Every row gives one point. Any point is a mix of the corners, with weights that add up to 1. It lies inside the corners' shape when no weight is negative. Is each point inside? If not, which corners have a negative weight?

Corners:
(1): 38 -51
(2): -19 47
(3): -58 -30
Points:
-60 -7 -> outside (1)
41 -42 -> outside (3)
-45 25 -> outside (1)
9 12 -> outside (3)
-34 -32 -> inside
-38 41 -> outside (1)
-5 14 -> inside

Corners:
(1): -16 -3 22 -10 27 9 7 21
(2): -51 22 31 4 34 -20 60 30
(3): 33 -4 -22 -41 -14 12 1 -20
(4): 0 12 -12 -16 8 0 -5 24
(5): 4 -16 -31 -8 -23 7 3 -11
(6): -17 6 -10 2 19 8 -9 -13
(7): -7 8 18 13 -26 10 -10 -10
(8): 5 16 15 13 3 -14 22 17
(9): 10 3 -8 9 -3 27 -11 -2
Points:
-6 7 11 4 -7 5 2 0 -> inside
-20 10 8 5 9 0 17 12 -> outside (3)
-15 16 17 -11 13 -10 23 24 -> outside (5, 6, 9)
-35 16 19 2 24 -11 40 19 -> inside
-29 16 36 1 22 -9 44 21 -> outside (4, 5, 6)
8 7 -7 -8 -8 3 4 8 -> outside (1, 6)
0 5 0 -13 3 11 1 1 -> outside (5, 8)
6 5 -3 -16 1 2 12 1 -> inside
-2 0 -2 -9 3 13 1 1 -> outside (8)

Corners:
(1): -25 -33 -20 -8 -40 -6 -31 -48 -4 -1 14 -21 -14 14 17 8 13 -2
(2): 4 10 6 17 -23 -3 2 38 12 12 8 -10 21 2 10 -11 21 -9
(3): -6 -21 3 -16 -2 15 9 -17 1 -26 43 0 -33 12 -5 -26 -3 -9
(4): -11 6 7 2 -1 -2 22 8 -21 22 3 -2 19 -35 -1 12 -17 -3
(5): -24 31 -28 -32 11 20 7 19 1 6 -32 -33 12 -8 -3 -12 -6 17
(6): 7 14 14 28 -9 13 -28 -30 19 49 22 7 11 33 31 9 0 11
(7): -10 -42 16 4 4 1 -53 -27 -52 2 23 -10 -21 44 -2 16 16 16
(8): 22 -22 -3 -27 -17 18 -14 -16 -4 16 32 -35 -7 -14 0 -8 21 2
(9): 2 12 -8 10 21 -35 12 7 -13 -8 7 -24 15 -14 -13 -1 19 -14
(10): -9 2 14 -9 1 -32 1 27 -5 11 -21 -33 -14 -31 4 -20 -16 -1
(11): 25 27 20 -16 -27 -13 -13 -2 -10 7 7 21 16 -26 13 3 17 1
(12): -23 4 -19 -13 16 -7 5 23 -26 -12 -1 -18 -42 -20 12 -13 10 -12
(13): 32 5 -2 15 -11 -22 25 9 -1 10 0 -15 -26 -11 13 25 -7 6
(14): -1 -33 -12 7 -5 7 -49 -10 11 6 27 6 -30 6 -12 21 8 17
(15): -12 -14 46 21 -18 21 -14 -37 28 16 10 1 -11 20 15 16 29 10
(16): 8 -9 -11 2 9 13 16 8 -1 9 -23 1 5 -42 13 -42 6 -5
(17): -4 -41 7 -6 -24 1 -36 -35 28 60 22 -1 -3 43 22 7 42 46
(18): 6 -9 -16 -23 -15 -14 -24 8 -17 1 -21 -7 -3 20 -38 -12 -12 -30
(19): 5 6 -9 16 -3 -17 11 -7 -33 4 8 -26 -31 -34 -36 -16 2 -3
Points:
-6 4 -11 6 -1 -11 -5 0 -13 -4 4 -11 -17 -8 12 -6 0 -4 -> outside (4, 8, 15, 17, 18)
3 -5 22 15 -7 4 -2 1 4 6 17 2 -6 -7 14 6 12 -2 -> outside (1, 5, 17, 18, 19)
-17 -11 -9 -4 -5 -3 -2 0 3 5 -5 -15 -11 -7 -9 -15 6 -4 -> outside (6, 7, 8, 11, 13)
0 -3 1 -6 -9 -6 -8 -2 -8 6 7 -11 -10 -2 0 6 8 6 -> outside (6, 16)
-3 -2 -1 -3 -6 -3 -10 -4 -5 8 9 -10 -9 1 1 1 7 1 -> outside (16)

Corners:
(1): -20 -24 39 16 -7 -3 -6 31 15 7 9 -10 -9 -19 -17 1 23 -10 10 17
(2): -35 8 33 13 -42 -49 16 45 -21 -10 -44 -18 11 -10 -41 22 42 4 25 13
(3): 13 18 4 8 2 -6 -27 -14 18 -36 -1 -22 30 36 6 -32 -12 -14 -13 -8
(4): -3 -20 23 -5 -2 1 4 7 -4 3 -23 12 7 11 -6 -1 36 5 -3 29
(5): 22 44 -36 27 5 22 -10 -12 -17 24 20 4 -29 0 19 -22 -11 10 8 8
(6): 28 4 2 5 0 34 13 -29 11 8 19 -5 -4 -29 17 -31 5 -14 24 -1
(7): 30 54 -2 8 -18 10 -1 -15 -10 25 42 -21 1 -7 29 -11 7 -28 22 26
(8): 11 16 2 11 27 20 -8 -3 -5 -23 28 20 0 3 1 -43 20 22 7 4
(9): 0 -12 17 -10 -21 -17 16 52 12 -28 -43 21 -2 -5 -18 18 32 27 12 13
(10): -32 -19 6 -3 -19 5 4 27 0 -18 -3 6 11 5 -33 17 32 8 -15 3
(11): 26 42 6 9 15 -38 -37 -30 23 1 -10 -36 17 17 -14 10 2 -29 17 -7
(12): 31 -1 -35 15 10 11 -17 10 -37 23 18 17 11 0 23 -26 10 45 -5 -34
(13): 11 28 20 17 -6 -13 -22 -31 4 -33 9 -21 -4 11 21 13 -4 -13 -3 1
(14): -32 -26 32 -9 8 24 2 47 -23 -41 -26 48 18 -6 -10 16 14 -2 10 4
(15): 23 27 1 27 13 21 -12 0 -5 3 21 -5 -9 -3 19 -28 38 -28 -8 0
(16): 16 -4 -18 25 44 4 -22 -19 12 -38 14 -12 33 5 9 -7 3 -14 -7 24
(17): 9 -7 -6 37 -7 15 -9 8 -7 11 19 38 -2 10 9 -7 35 1 18 6
(18): -3 1 32 10 -17 -49 22 25 -14 8 -14 7 -6 -5 -31 14 17 -18 5 -1
(19): 19 10 -15 -10 24 6 -41 -37 4 -39 32 -37 0 43 22 -8 -5 -45 4 7
(20): 24 23 -27 3 11 -23 -60 -37 -5 -42 6 -27 15 -2 -3 -30 -12 -26 -18 9
(21): -12 21 -20 17 9 -2 -5 13 -14 12 13 33 -2 -20 31 -30 30 2 5 -2
Points:
6 7 -2 10 7 -4 -18 -3 -1 -18 1 -4 9 7 -1 -10 9 -6 -1 2 -> outside (7)
3 12 8 9 2 -5 -6 2 -1 -6 2 -6 2 1 1 -3 13 -6 6 5 -> outside (17, 20)
2 -1 13 3 -8 -17 -9 4 0 -15 -6 -9 10 7 -9 10 9 -12 6 5 -> outside (5, 8, 15, 21)
17 21 -5 14 8 7 -15 -12 -8 -12 20 -7 7 7 6 -16 5 -9 4 -2 -> outside (1, 4, 9, 21)
3 11 -2 13 1 0 -5 4 -7 1 5 8 0 -4 7 -12 18 -2 6 5 -> inside
